Each wall is flat, endless, passes through zero and stands at right angles to its row. A trip goes straight from one point to another. List the walls that it crosses, first one first.

Walls:
(1): [ 39 -16]
(2): [ 14 -26]
(3): [30 10]
(4): [-60  -3]
Trips:
[-21  14] to [-6  4] -> none
[ -8 -13] to [14 -7] -> 1, 4, 3
[ 20 -15] to [  2 -18] -> 3
[5 7] to [17  5] -> 2
[ 6 -5] to [ 21 -24] -> none

Walls:
(1): [-11  22  12 -15 -30 -31 -21  29]
(2): [-12  36  -9 -30 -20   8 -27  -8]
(3): [ 40  -9  19   5   8  18 -12  24]
(4): [ 18  -4  17  11 -25  11  11 -32]
Trips:
[ -8  -7  16  10  -8 -16  22 -37] to [-34   2 -14   5  -7   0 -31 -10] -> 2, 1, 4
[  1 -14 -21  43 -27 -21  37   5] to [  6 -34 -34 -35 -26  -2   5   3] -> 1, 2, 4
[ 14   1  21 -21  19  29 -26   1] to [ 30  -7  13 -22 -11  43   6 -12] -> 4
[ 11 -10   8 -10 -28  -2  11  13] to [ -5   0  -2   0  33  -9 -25  24] -> 4
[-29  14  -8 -21   2 -14  -2  14] to [-17 -15 -60  13  -2  11   6  38] -> 2, 1

Walls:
(1): [ -6  -8  20  15 -35 -45   4  14   3  -6   6  35   7  -3]
(2): [  5  23  -6  27  -8   7   5  -6  15  29  10 -21 -15 -14]
(3): [  7   6  42   6 -13 -22   9 -12  -5 -12   2  22 -20   7]
(4): [ 14  10 -55 -12   0  13  16 -20  -7   9  28  15  -2   4]
(5): [-11 -10  32 -33   6   7 -30  -9 -11   8 -36 -22  17   6]
(6): [ -8  19  14  -1   2  -4   9 -16   6 -16  31   6 -19 -32]
(7): [  5  12   2 -35  11   6 -28   4   4  36 -24  21   4  13]
(8): [ -9  21  60  13  34   6 -10 -15 -16 -24  -9  24 -28 -15]
Trips:
[ 26 -10 -18  -9  37  14  46  -8 -20  24  -9  -3  -5   4] to [-12   5   7   2  16  11  -1  13   2  -6 -20  13   9  -6] -> 2, 8, 5, 4
[ 20  -2 -13   8   3   3 -18   7 -21  24   1  29  12   5] to [ 22  -8  -6 -28 -24   6  -1 -25   6 -38  19  -1  -5   2] -> 3, 6, 7, 1
[ -7 -19 -37  -2 -11   5 -18  -1  14  17   3   5 -21   0] to [ 22   4   6 -20  21   4  11 -18  -5   0  -6 -40  38 -27] -> 5, 7, 6, 4

Walls:
(1): [ -2  10 -26   0  27   7  -7  -1  -9 -10  31  19  -2 -18 -22  13   6 -22
 -13  12  -7   6  11  12  -9  -7 -13  20   5  22 -16   3]
(2): [  7  18   7  10  16  17  20  -3 -20  -6  12  28   3 -32  -4 -24  11  19
 -20 -18  10   4  -5 -14 -13  16  15  -7  10  -3 -18 -13]
(3): [  1  -9  24  15   6 -39   6  10 -26   3 -27 -16   3  22 -27 -10  43 -10
  30  21 -18   7  17  -1   0   0 -16  -2   0 -13   0   6]
(4): [ 26  -4  -8 -30  -8  17  -8 -24   6  -5  30   6  -3  36   9  -8 -16   0
   4 -15   6 -22 -23  -1   4   0  -6  12   8 -10  -4  -6]
(5): [  1  45 -43  28 -35  30 -16  -6 -29 -10   3   4  19  22  -5  -4 -13  16
   0  19   5 -19  15   0 -31  20 -17  -9   7  -8   9   6]
(6): [-42 -20  27  -7 -10  34  -2 -29   2 -24 -14   4  -4 -10  -7  -7   3   2
   9 -20  24  10 -21   6 -16 -13   1  -2  -9 -22  12   1]
(7): [-12  43  11   7   8   8   7   3  48 -27  -4  29   1 -11  -5 -20 -14  -4
  14 -10  -7  19 -34  -2 -11   4   4 -14 -16   5 -10 -21]
(8): [ -5  -8   8  35  14  42 -21 -15  -5 -32  -1  23  -2 -13 -17  14  -8 -13
  -5 -10   5 -14 -10 -25 -20  15  20 -11   9  -2 -27   8]
(9): [  0  -8   6 -30 -17  -9 -15 -12  23 -33 -19   5   4   7   2 -16 -10 -16
   2 -16 -24 -15 -35  -4  20  11 -16   4  -6  -2   9   9]
(10): [ -8  -4  18  19   8 -18  14  18  17  -2 -15 -12  -2 -20   6  50   9 -17
 -17  17   2   7  12   1   5  -7  11  44   6 -33 -33 -25]
(11): [  3 -13  -4  12 -18   5  -7 -22  -3   8   2  -1  -6  15  -6   3   9  -4
  -2  -8  25  -2 -15  -8  -3  -9 -24   3   8   2  -5  18]
(12): [-32   3  34  18   0 -27  11  10  21  32   0   2 -15 -11  20   2 -23   7
  22  19 -20  -9  15 -18 -21 -15 -18   1  -5  29 -16  38]
Trips:
[-17  31   1   1  10 -18   1  10 -33   7 -12   5   7  -3   7  35 -19  -1
 -12   8 -25  -9 -21  22   2  -9   9  -7  21  18  -8   1] to [ 23   8  -3 -13 -41   3   6   7   5  -2 -25 -21  12  13  -4  36  27   2
  13   9 -23  37  14  -6 -11 -11 -22  29 -13   4   9 -21] -> 3, 12, 1, 9, 11
[ 17 -12   5  -6   8   9  12  -4 -18 -19 -18  12   3  14   9   1   5 -35
 -13  -4 -12  13   2   4  22  17 -24   5   0  12 -29  24] to [-44  11 -26  10  22  -4  21  20  -9  12  -9  11 -21   2 -26  44  -4   6
 -33 -13   2  -4  17  54  19  16  -6  -1  19 -35  15 -12] -> 4, 11, 9, 8, 5, 3
